Each row of a before or after table is a point. The points were changed in one or more steps. Then noise was added and the rows were shuffled. The steps act on columns, c1 being the first. What was done? A step turns or swaps two columns, mirrors them in a line or flattens them onto one, adds a multiple of one to another, or multiplies or shifts one. Angles are multiples of 10 degrees, from the lower column toward the higher: turns from -170 to 170, lines from 10 to 170 but not 90. Use the fewest steps. Two steps may share a column if one is a turn and the other turns, adds or multiplies; they go together, in the order done. Otherwise the lowest column goes first.

Before (9 x 2):
[[-19  -4]
 [ -8   2]
 [-52   7]
 [ -6   1]
 [ -5  18]
 [ 33 -13]
 [-38 -38]
 [ 10  15]
 [-13  18]]
After:
[[ -2  45]
 [  0  39]
 [ -1   4]
 [  0  -9]
 [ -2  35]
 [  0 -33]
 [  4 -98]
 [ -2   3]
 [ -1  15]]
Steps: multiply c1 by 0; multiply c2 by 2.5

Before, 13 rows:
[[ 35  56   1]
 [-21 -10 -15]
 [-26 -14   6]
 [ 20 -23  11]
 [  5 -21 -59]
 [ 44 -12 -23]
 [ 66 -42 -15]
 [ 47  20  30]
 [ 20  95  -5]
 [ 20  39  12]
 [ -7  -8 -12]
 [ 45 -26 -50]
 [ 24   2 -18]]
After, 13 rows:
[[ 26 -37 -20]
 [ 11   9 -19]
 [ 14 -17 -54]
 [  8  98  11]
 [  8  32  17]
 [ -3  -3 -13]
 [ 14  55  11]
 [ 17  -4 -24]
 [ -9  -6 -13]
 [  9 -26   8]
 [ 16  16  31]
 [-11 -16   3]
 [  4 -13 -60]]
Steps: multiply c1 by 0.4; turn c2 and c3 by 10 degrees

Before:
[[ 31  27  43   4 -22 -23]
 [ -2   5 -16 -31  29   4]
 [ -9   1  -1  -9  33  28]
 [-19   5 -17 -22   9   8]
 [-19  26  10  23 -13   5]
 [ -6 -28  -7 -30  13  19]
 [ 23  -7 -15   8  18 -23]
 [ 38  39  20  17 -37   3]]
After, 8 rows:
[[ 96 -37  20  76  38   0]
 [ 76 -22  44  64  25  -1]
 [ 57  18 -16  69  -7  -1]
 [-20  34  -2  51   1   0]
 [-15  13  -5  29 -28  -2]
 [ -4  29 -17  30   5   0]
 [-48   9 -17  38   5   0]
 [-49 -13   9  83  25   1]]
Steps: multiply c1 by 2.5; swap c2 and c5; shift c4 by 60; multiply c6 by 0

Before:
[[ 40  48 -45  73 -40  21  54   8]
 [ 10 -73 -30  20 -34  11  14 -62]
 [ 31  -3 -15  -9   9  25   5  -1]
 [-18  11 -51 -43  19  35  10  16]
 [ -4  12  43  43  -6  14  35 -78]
 [  4  20 -16  39  20  -2  25   9]
 [ 39   0 -46  66  -6  45  95   2]
 [  0  25  -8 -53 -13 -20  26   8]]
After:
[[ -8 -12 -73  34  62  15  12   8]
 [-35  53 -19 -31 -30  -7   2  25]
 [-10  11  -9   2  -4  33  -1  11]
 [ 20  19  15 -48   4  -3  33  22]
 [ -8  62  21  33  23  46  51 -74]
 [-30  39 -19  45   1  50  75 -42]
 [-11 -31  35  67  55   1  33  16]
 [  2  22   6  33 -24  -4  26 -19]]
Steps: add -0.3 times c6 to c7; turn c1 and c6 by 70 degrees; turn c2 and c3 by 60 degrees; turn c5 and c8 by 140 degrees; turn c4 and c8 by -40 degrees

Before (11 x 11):
[[ 62 -25  17 -19   9  25   7  16  48  -5 -22]
 [ 17  -5 -15  20 -11  12  -3  -6  -1 -13  41]
 [ -9  39  52  17 -11 -65 -37  -6   9 -27 -10]
 [ -5 -18  10  23  -7 -19 -17  -9  39 -16 -19]
 [  5  37 -16  37   9  45  -3  -3  45  -4 -31]
 [ -9  11 -11 -17   1 -42  44   4  30 -33 -18]
 [  3 -15   1 -18   3 -29  -4 -22 -15  -3 -29]
 [-27  15   1  27  -7  95   1   6  31 -20 -23]
 [ -7   1  -9 -19  18 -19 -35 -10  15 -40 -24]
 [-25  10   5  31  32 -35   8   9  -7 -25   7]
 [-11  -8 -17   9 -15 -48 -31  18 -38 -34 -22]]
After (11 x 11):
[[ 62 -58   6  -5   9   0   7  15  -7  -6   5]
 [ -2 -46   2  11  -6   5 -22  -9  -5 -19  10]
 [  2  -2   1 -24   1 -16  -1 -23  29  -2  17]
 [ -7 -17  -5 -23  20 -12 -33  -8  -2 -42  21]
 [  4 -25  -5  47   7  30  -4  -6 -42  -5  46]
 [-26 -24  -3  61  -6  35  -2   6 -22 -20  28]
 [-12  18  -8 -16 -12  -6 -26  17  37 -33  15]
 [-27  17   1   9  32   6  10  10  -3 -23  -4]
 [ -7 -22  -2 -29   1 -18  43   2 -14 -32  20]
 [-11  10  20 -17  -9 -10 -36  -7 -25 -29  25]
 [ 19  13  -4  20 -12  16  -7  -7 -11 -13 -34]]
Steps: turn c2 and c11 by 150 degrees; turn c2 and c9 by 130 degrees; multiply c3 by 0.4; flatten c4 and c6 onto the line at 30 degrees

Before (10 x 12):
[[-41  10  14  -5  13 -34 -39 -39   0  94   2  13]
 [-37   5  -7  82 -24 -43  85 -25  -1  -7  -8  23]
 [ -6   8  -1  -5  95  47 -37 -29 -31  21  -4  37]
 [ 29  -7 -69 -21   7  53 -36 -25  16  13 -59  -3]
 [-21  10 -20  -3 -16   3  21 -22 -22 -10  24  52]
 [-36 -27  14  16 -19  22  12 -25  32 -18  24 -13]
 [-14 -36  16 -11   1  61 -20 -15  28 -11 -10  49]
 [-27  -5  16  31 -30  64 -33 -34  19  19  17   9]
 [-38 -61  -1  12 -13  31 -27 -20 -19 -18  13  29]
 [ 36 -34   0   5 -10   6 -25 -17   6 -18  -8  19]]
After (10 x 12):
[[ -8  10  10  11 -30   1 -35 -33   9 -25  27 -30]
 [-11  18  17  19 -15   0  16 -22  26  15  34  -9]
 [  5  10  22 -49   1  -2 -20 -12  34   5  -4 -12]
 [ -4 -26 -10 -35  93   3 -34 -28 -18 -19  -2 -16]
 [ -3   4 -21 -15  10   1 -41 -40  -5 -93  18  -1]
 [-10 -15 -16 -51 -15   4  24 -20 -12  21  30 -20]
 [-10 -44   7 -20 -14  -4 -27 -23  30  14  24 -21]
 [  9 -13   6 -15 -11  -3 -29 -20  24  18 -17 -16]
 [ -3   1  -4  20 -27  -1  88 -29  -1  14   4 -81]
 [ 22  11 -70  -7   5   3 -34 -23   9  11 -59  20]]
Steps: flatten c1 and c11 onto the line at 110 degrees; turn c2 and c9 by -60 degrees; multiply c9 by 0.7; mirror c3 and c10 in the line at 170 degrees; mirror c4 and c12 in the line at 150 degrees; multiply c6 by 0

Before, 10 rows:
[[  0 -12 -67 -20   8  -5 -22 -35  36  -3  36  18  -2  24]
 [-29  -2  16   8  12 -13  42  29  36 -12   0 -21  28 -21]
 [ -1  15  55  48 -19  19 -28 -20 -23 -15  22 -25   5  -6]
 [ -5 -11  24  10 -22 -22  11 -33   0 -14 -25 -52 -28  33]
 [ -5  45 -43   2 -26  -2   7 -15  10  -9 -16 -15 -34 -11]
 [-17 -12   2   0   0 -37  -5 -62 -60  31   5  16   7  11]
 [ 23   3 -19 -10  48  13  29  11  15 -18   0  10  -7 -53]
 [-62   8 -34   7  -1  -4  11 -48  26 -31 -35   6 -37  -7]
 [ 23   3 -25  -8  -2  -8  26  29   3   2  72  28  -8  16]
 [-29 -28  -7  26 -11 -23  25  20  19  12  14   9 -22 -50]]
After:
[[-29  -2  16 -12  24  -6  44  -1  15 -11   0 -18  29 -33]
 [ -2  46 -44  -4 -54  -1   7   0  -3  -9 -17 -14 -33 -18]
 [ -1  16  56  -4 -37 -52 -28   2 -48 -14  23 -23   4  -7]
 [ 22   3 -21  13  95   7  30   2  25 -17   2   9  -7 -84]
 [-15 -12   1 -26   3  10  -5   1 -44  33   5  15   5  17]
 [  0 -12 -70   3  14  20 -21   2  53  -4  37  19  -2  38]
 [ -4 -11  23 -16 -44  -5  11   3 -51 -15 -25 -52 -27  53]
 [-61   8 -34  -5  -1  -6  12  -2  32 -30 -36   5 -36 -11]
 [-31 -27  -7 -25 -21 -18  25  -1  27  13  14   9 -21 -80]
 [ 21   3 -24  -2  -5  10  25  -1  32   2  71  29  -8  24]]
Steps: multiply c6 by 0.7; turn c4 and c6 by -110 degrees; multiply c5 by 2; multiply c8 by 0; add 1 times c12 to c9; multiply c14 by 1.6

Before:
[[-58  13  12   1  94  -6   4  -1 -32  28   5   7  -6 -23  -2 -27 -32  27
   33 -29]
 [-72  53 -28 -28 -20  -1  37  39   1   7 -50  12  15 -13  15 -59  15  66
    5   8]
 [ 28  22 -60 -18  10  58 -15 -50  -3 -46  48  38 -11 -20  42 -19 -47  -2
   20  20]
 [ -3 -17  24  13  21   9  23 -43 -25  -1 -38  36  32 -24   4 -71 -32  -4
   38 -60]
 [-14  41 -12 -43  40  25  24 -74   7  52  36  36  28  25   9  37  32 -15
   43 -17]
 [-65   5  38  67  16 -19 -23 -35  20  12  36 -34 -28 -51 -21  19 -59  65
   25  34]
 [ 12  26  -2 -19  -2 -11 -28 -20  -1 -32  -3  35 -50 -65 -52 -22  38   3
  -16 -51]
 [ 28  20   8 -16  64   0 -33  15  14 -42 -54 -21 -39   9  27  12 -11  -7
   25  42]
 [-43 -23  45 -34  95 -22 -29   9  43  -7  14  20   7  39 -12  -8 -57 -12
   -3  13]
 [-78  32 -56 -39  37   6 -35 -54 -39  48   5 -42  -3 -10  38  50 -45  -8
    1 -23]
 [  8  -7 -57 -23  -4  85  52 -13 -10  58 -31 -58  -9  26  -8 -21  59  52
  -56 -66]
 [ 32   5  19 -37  58 -26  -8  28  77 -10 -64 -39  32   1  -6 -53   0  57
   31  20]]
After, 12 rows:
[[ -3  26  -5 -37  -3 -12 -26   0  19 -31  -2  36 -49  26 -79 -11  15   2
  -10 -83]
 [ -6 -23  47  10  94 -23 -30   0 -14  -8  13  22   7  24  35 -41 -69 -12
  -20  32]
 [ 14 -17  24  31  20  10  23  -3  77   1 -38  37  31 -11 -22 -13 -15  -4
   31 -75]
 [ -9  54 -28 -32 -20  -1  37  -1  46   9 -50  15  20 -18  -6 -31  -4  66
  -20   2]
 [ 14  42 -14 -51  40  24  25   2 -36  55  37  38  27  -4  26  13  -1 -14
   34  -6]
 [ 17   4  21 -29  59 -24  -8  -2   4 -11 -62 -34  31   6  -3 -95 -23  57
   40  19]
 [-12  33 -61   0  36   7 -36  -3 -28  46   5 -41   1 -36   0  56 -59  -8
  -24 -30]
 [  6  15  14  21  93  -7   4  -1  40  28   4   5  -6  -2 -22  16 -20  27
   11 -39]
 [  7  24 -61  16  11  60 -13   2  19 -48  50  38 -12 -46  -4  -7 -45   0
   29   9]
 [  2   2  37  89  14 -19 -21   1 -25  11  35 -33 -29   6 -53  -6  -3  65
    1   9]
 [ 14  18   7  -6  64  -1 -32  -1 -17 -42 -50 -19 -39 -22  19  -7 -20  -8
   33  49]
 [-19  -6 -61 -58  -3  84  49   0  24  57 -29 -58  -9  16  21  -1  28  52
  -46 -52]]
Steps: flatten c1 and c19 onto the line at 70 degrees; turn c4 and c17 by 40 degrees; multiply c8 by 0; mirror c9 and c16 in the line at 120 degrees; add 0.5 times c14 to c20; turn c14 and c15 by 70 degrees

Before:
[[  5  49   3  12  24 -14  26  10 -19  21  34   5  29 -12   0 -18  15  -7
   -7  13 -15 -16  -9   5]
 [ -5   4  -8 -12 -39 -10  62   5  -9  20 -15 -10 -12  -3  -8  -3 -10 -12
    4 -17  -8  -9   5 -12]
 [-12  39 -13  22  18   1   4  -2 -13  15  -4 -11  -2 -10  -9  -5   9  20
   -6  28 -12  20 -10  -6]
 [ 37   2 -49   1   9 -24 -11  13  73  -1  15  26 -14 -17   9  -6  10 -13
  -13   9  -2 -15  16  -4]
 [-12   5   0  17  19 -49 -12  15 -16  20  48 -11 -12 -16   1 -11  16  -5
  -13  -5  -3 -13   5  10]
 [  4   5   0  -9  19   2  -8   6 -17 -19  -9 -12   0   6  -8   7   7  35
   -7 -13  -7  -3  11  -9]
 [ -6   3   9  10  22 -12 -10  10 -15   1  -3  -9  10  -9  11 -11 -12  13
    6   1   6  -8  13   5]
 [ 15  17 -19 -14  25   5   0 -12  -5  15 -14  -2  -2 -11  31   1  -9  20
  -10  11 -17  13  13  -6]
 [-11   8 -47  15  19  -5  30 -45 -12  19 -15  12 -14 -11   5  12  -9  13
  -11  27   2  19   4  -9]
 [  5  20   6 -38  12   2  -2  -1 -12  23   7   1  -6  -9 -11  11 -11  -7
   -5  13  -8 -15   3   6]
 [ -2   1 -16   2   7  -2   1  16 -13   6   9  -6 -11   8  -5   3  -4 -10
   11  -1  -4  21   1  22]
 [ -2  22   1  -7  14   4 -11  16  -7  13   1  -9  34   3   8   8 -13  37
    3  -5   4   3  12 -10]
 [ -6  16 -23  19 -42   3  25  10  -2 -16  -5 -10   7  12  25 -13  29 -17
   -7   0  -7  -7  10  -1]]
After (13 x 24):
[[  3  22   6 -31  12   3  -3  -2   4  37  23   1  -6  -8  22  12  -6  -8
   -3  16  -8 -17   9   5]
 [  6   6   0 -14  19   3  -7   6  12 -32  -4 -13   0  11  26   7   2  34
  -10 -13 -10   0   4 -11]
 [ -9  39 -13  17  22   0   0  -2   6  23 -13  -8  -3 -15  23  -5   2  20
   -4  29 -10  20   0  -5]
 [ -6   4  -9 -16 -40  -9  63   4   3  33  -8  -9 -12   3  17  -4  -4 -12
    4 -16  -6 -10   5 -11]
 [  7  48   0  28  23 -18  25   7  20  35  24   5  32 -13  24 -14   9  -9
   -6  12 -13 -16   2   6]
 [ -5  16 -23  14 -42   0  23  10  21 -27 -16 -11   5  16 -15 -12   7 -19
   -6   0  -5  -5  -4  -1]
 [ -1  22   3  -5  14   5 -11  17  12  19   4 -10  31   9   5   6  -6  36
    4  -4   3   4   3  -9]
 [ 17  19 -19 -22  22   6   3 -12  30  25  -4  -1   0   4 -15   1  -3  19
  -11  13 -17  11  14  -7]
 [ -3   0 -15   5   7  -1   1  17   9   9   5  -8 -11   4  19   4  -2 -12
   12  -1  -3  23  -6  22]
 [-11   3   2  40  20 -48 -12  16  19  32  33 -10 -11  -6  19 -11   3  -6
  -15  -7  -3 -10  13  12]
 [ -6   3  11   6  25 -15 -11  11  22   3  -8  -8   8   5  12 -11  -5  13
    3   0   4  -6  16   6]
 [-12   9 -48   5  17  -5  31 -44  17  30 -21  12 -14  -2  13  12  -6  15
  -11  27   0  21  10  -8]
 [ 37   2 -48   7   7 -24 -12  12 -66  -2  12  26 -15   0 -97  -6   4 -12
  -12   8  -5 -15  24  -3]]
Steps: turn c4 and c11 by -30 degrees; multiply c9 by 1.6; turn c9 and c15 by -130 degrees; multiply c10 by 1.6; turn c14 and c23 by -50 degrees; multiply c17 by 0.4
